Each row is a point. The points of each table are mixes of a few directions, plus a little noise. How many directions does each table use, and how many do they share? Where both have some left over, give the other angles between the two spaces (their principal angles), to ten degrees, smallest first.

First (5 x 3):
[[ 4.5 -3.9  4.4]
 [-0.9  0.6 -1.1]
 [-0.2 -1.9 -2.2]
 [ 3.7 -4.7  2.3]
 [-7.1  9.8 -3.5]]
Second, 6 rows:
[[ -2.1   5.5   1.5]
 [ -0.9   0.7  -0.9]
 [ -3.0   1.3  -4.2]
 [ -1.7   2.6  -0.6]
 [  6.3 -12.9  -1.0]
 [  1.3   2.8   5.1]]
Directions: first 2, second 2, shared 2

First (10 x 8):
[[ 0.6  4.7 -4.1 -3.2  5.6  7.0 -1.7 10.3]
 [-0.7  3.8  2.3  1.7  0.7 -7.0 -6.3  4.9]
 [ 0.7 -4.3 -8.4 -9.9 -1.5  2.9  0.6 -3.9]
 [-0.5  0.7  7.7  9.3 -0.5 -1.6  2.8 -1.8]
 [-0.3 -4.4  0.2 -1.3 -4.6 -5.7  0.1 -8.2]
 [-0.1  2.9  1.9  2.5  2.0  0.2 -1.1  4.2]
 [-0.1 -3.2  4.8  4.8 -3.5 -3.6  3.1 -7.6]
 [ 1.0 -4.5 -1.0  0.0 -1.1  7.6  8.2 -6.3]
 [ 0.1 -0.7 -2.0 -2.4 -0.3  0.2 -0.4 -0.5]
 [-0.2  4.7 -1.2 -1.3  3.5 -0.5 -5.1  8.6]]
Second, 9 rows:
[[  3.9  -0.5  -2.7   9.3  -5.7  -2.4  -1.6  -1.0]
 [  2.7  -0.4  -1.7   6.3  -3.8  -1.6  -1.0  -0.7]
 [  4.6  -0.7  -3.1  11.0  -6.7  -2.8  -1.8  -1.2]
 [  1.2  -0.2  -0.8   2.8  -1.7  -0.7  -0.5  -0.2]
 [  1.5  -0.2  -1.0   3.4  -2.1  -0.9  -0.6  -0.4]
 [  1.1  -0.1  -0.7   2.6  -1.6  -0.7  -0.4  -0.3]
 [ -2.7   0.4   1.8  -6.3   3.8   1.6   1.0   0.7]
 [ -6.3   0.9   4.2 -15.0   9.1   3.9   2.5   1.6]
 [ -6.0   0.8   4.0 -14.2   8.6   3.6   2.3   1.5]]
Directions: first 3, second 1, shared 0; angles 60
